Each row is a point. Each copy is the shape, with its points in the same order, turned, moved and blurred by noise. Some copies are also mirrored. Which?
In the rows, zero is written as 128.

Shape (8 x 2):
[[134 157]
 [134 133]
 [144  59]
 [171 124]
 [ 37 116]
 [109 111]
 [166 121]
 [129 123]]
Copy 1 (8 x 2):
[[ 89 100]
 [107 110]
 [179 128]
 [132  85]
 [ 87 207]
 [122 140]
 [133  85]
 [115 119]]
Copy 1 is: mirrored
Copy 2 (8 x 2):
[[111 154]
 [124 129]
 [184  90]
 [163 167]
 [ 77  67]
 [130 108]
 [165 156]
 [128 134]]
Copy 2 is: only turned
Copy 3 (8 x 2):
[[128 156]
 [116 137]
 [114  56]
 [154 116]
 [ 19 132]
 [ 94 115]
 [145 116]
 [113 126]]
Copy 3 is: only turned

Shape (8 x 3):
[[190 177 162]
 [134 112 134]
 [172 151 162]
 [ 86  98 154]
 [ 98  84  92]
 [147  90 128]
 [ 92 142 154]
 [157 185 163]]
Copy 1 (8 x 3):
[[185 163 173]
 [129 114 121]
 [165 158 162]
 [ 76 107 132]
 [109  60 103]
 [142 116  99]
 [ 99 110 168]
 [163 151 196]]
Copy 1 is: mirrored
Copy 2 (8 x 3):
[[163  74  83]
 [122 128 150]
 [154  82 114]
 [ 72 126 161]
 [105 184 158]
 [141 134 159]
 [ 81 114 121]
 [132  79  79]]
Copy 2 is: mirrored
Copy 3 (8 x 3):
[[122 124 198]
 [132 112 106]
 [136 123 173]
 [174 137  72]
 [122 114  52]
 [135  87 105]
 [149 165 105]
 [129 160 178]]
Copy 3 is: mirrored

Shape (7 x 4):
[[128 158 187 190]
 [ 93  80 200  98]
 [167  98  95 157]
 [ 95 181 113 128]
 [143 122  89 109]
 [109 119 132 119]
 [ 91 123 133 162]]
Copy 1 (7 x 4):
[[ 63 106 152  91]
 [153  55 180 158]
 [137 106  56 103]
 [ 99 169 127 159]
 [160 140  84 140]
 [133 113 123 153]
 [ 90 103 113 155]]
Copy 1 is: mirrored
Copy 2 (7 x 4):
[[139 148 166 187]
 [ 78 133 169  80]
 [174  87  85 126]
 [ 87 149  76 176]
 [130 118  64 113]
 [101 123 103 122]
 [ 99 101 123 159]]
Copy 2 is: only turned

Shape (10 x 6):
[[194 158 162 141 149 183]
 [ 63 124 125 124  57 114]
 [148  63 138 121 109 131]
 [123 145 126 139  91 117]
 [187 129 181 129 162 144]
 [ 78 129  86 148 112 125]
 [ 90 121 138 139 114 112]
 [170 164 185 140 181 152]
 [ 67 117 128 119  97 155]
 [129  76 161 178  98 142]]
Copy 1 (10 x 6):
[[223 132 131  94 170 166]
 [ 76 153 100 103  77 134]
 [162 131  97 140 136  81]
 [132 171 126 104 107 145]
 [205 162 117 101 193 129]
 [ 97 149 157 142 103 146]
 [ 99 166 117 118 136 139]
 [197 167 139  96 212 166]
 [ 87 120 127 104 118 136]
 [148 135  64 153 140 143]]
Copy 1 is: mirrored
Copy 2 (10 x 6):
[[202 182 150 170 170  68]
 [113  95 117 156 117 188]
 [117 105 118 117 139  72]
 [162 136 132 145 115 151]
 [193 151 169 136 187  70]
 [127 160  88 128 135 177]
 [138 130 121 122 149 158]
 [206 166 171 154 209  89]
 [110 131 112 166 160 161]
 [163  90  88 143 153  96]]
Copy 2 is: mirrored
Copy 3 (10 x 6):
[[182 164 106 179 105 178]
 [ 44 134 118 112 128  95]
 [126 133 198 124 100 136]
 [103 132 108 145 107 106]
 [173 123 139 184 114 170]
 [ 94 160 120 122 146  72]
 [ 85 121 137 148 150 106]
 [175 126 104 201 153 175]
 [ 75 159 134 110 154 120]
 [ 86 160 181 178 104 124]]
Copy 3 is: mirrored

Shape (13 x 8):
[[197  61 169 102 182 157 147 151]
 [ 97 149 108 123 102 139 162 118]
 [184  89 190 116 159 190 157 156]
 [118 167 123 158 106 148 109 116]
 [ 87 110 122 148  91 150 121 158]
 [ 88 167  85  99 102 154 110 144]
 [160 152 147 113 144  90 140 158]
 [130 121 101 143 101 143  98 116]
 [113 131 145 134 164 110 116 123]
 [130 133 144 126 155 123 134 120]
 [124 134 172 100 134 130 108 124]
 [163  91 155 138 196 180 133 152]
 [ 99 126 101 117  90 157 129 108]]
Copy 1 (13 x 8):
[[220  43  68 122  93 114 112  85]
 [ 99 122 139 110 121 142 161 115]
 [214  43  80 121  77 135 153 113]
 [125 148 120 157 109 139 167 142]
 [141 128 158 108 104 123 134 165]
 [126 183 145 100 101 146 149 111]
 [170 113 115 143 136  85 170  72]
 [122 148 109 140  95 118 122 140]
 [164 116 135 167 143 132 129 102]
 [154 105 118 155 129 132 140  94]
 [169 110 145 162  89 131 144  84]
 [220  70  75 131 119 154 123 121]
 [100 135 136 117  88 144 130 127]]
Copy 1 is: only turned
Copy 2 (13 x 8):
[[221 113 142  89  98 138  80 101]
 [112 132 109 144 163 133 156 143]
 [218 124 125 135  87 162  86 122]
 [ 91 171 133 145 131 125 134 154]
 [ 78 109 107 127 131 157 110 149]
 [ 93 138 120 106 158 152 161 194]
 [151 135 131 106  81 109 173 122]
 [ 99 135 135 123 141 109 105 158]
 [119 150 166 104 120 140 145 106]
 [141 144 150 120 127 134 143 117]
 [135 121 179 126 105 144 147 145]
 [189 160 133  97 107 170  74 109]
 [103 117 131 140 170 131 129 168]]
Copy 2 is: mirrored
Copy 3 (13 x 8):
[[191 145 191 160 172  92 141 213]
 [ 86 126 132  98 112 142 143 141]
 [163 190 184 129 165 100 154 219]
 [134 160 102  90 124 158 137 123]
 [128 143 164  61 135 127 138 111]
 [ 87 120 115  66 164 154 129 126]
 [141 128 104 132 146  72 145 158]
 [153 134 131  89 129 162 111 133]
 [142 134 127 152 148 123 152 115]
 [135 140 128 143 138 122 146 142]
 [126 167 136 139 163 110 115 137]
 [182 165 174 140 173 130 184 187]
 [105 125 149  85 123 167 109 139]]
Copy 3 is: mirrored
Copy 4 (13 x 8):
[[142   7 172 161 147 117 160 126]
 [133 146 130  83 155 153 139 121]
 [129  25 207 132 149 126 154 150]
 [128 156 156 118 103 159 114 134]
 [110 143 129 125 161 138 119 175]
 [ 74 151 114  95 137 168 127 115]
 [126  99 153 126 129  85 115  81]
 [123 140 123 141 108 156 137 143]
 [148  99 137 135 142 139  84 104]
 [145  98 148 123 137 139 110 103]
 [124  80 136 104 118 131  92 129]
 [130  44 191 170 160 154 131 125]
 [125 139 111  95 136 168 145 147]]
Copy 4 is: mirrored

Shape (11 x 8):
[[122  80 148 133  83  13 106 135]
 [124 182 111 167 104 156 100 140]
 [101 182 198 114  55 139 133 114]
 [119 122 125 128 115  95  80 113]
 [113 147 145 100 129  39 200 128]
 [144 168 173 157 153 142 131 111]
 [153 215 139 107 132 111  94 159]
 [136 119 148 157 141 126 147 151]
 [157 158 114 160 105 114 174 143]
 [168 131 143 136  97 105 118 108]
 [157  98 123  89 140 133  90 168]]
Copy 1 (11 x 8):
[[161 168 222 132  60 114  96 122]
 [ 93 153 107 167 144 193 135 124]
 [ 71  99 123 143  42 172 165  86]
 [146 137 143 130  96 151  99 149]
 [ 78 179 187  79  91  74 118  73]
 [ 75 149  86 152 111 116 155 155]
 [ 97 197  92  93 105 185 154 118]
 [ 99 144 144 148 141 105 167 145]
 [ 94 168 137 158 146 122 141  78]
 [144 147 117 152  87 119 127 105]
 [183 140 128 104 136 147 162 149]]
Copy 1 is: mirrored
Copy 2 (11 x 8):
[[104  89 108 173  85 183 153 241]
 [162 123 121 141  96 161  87  82]
 [133 146 179  96  51 191 159 117]
 [110 128  97 136  82 152 109 167]
 [113 127 152 186  87 113 220 179]
 [130  97 175 120  88 109 107 109]
 [178 163 158 155  48 113 100 132]
 [137 107 156 139 143 128 131 137]
 [176  93 133 157 110 131 156 119]
 [157  93 118 112  78 136 137 161]
 [148 162 101 107 136 113  98 185]]
Copy 2 is: only turned
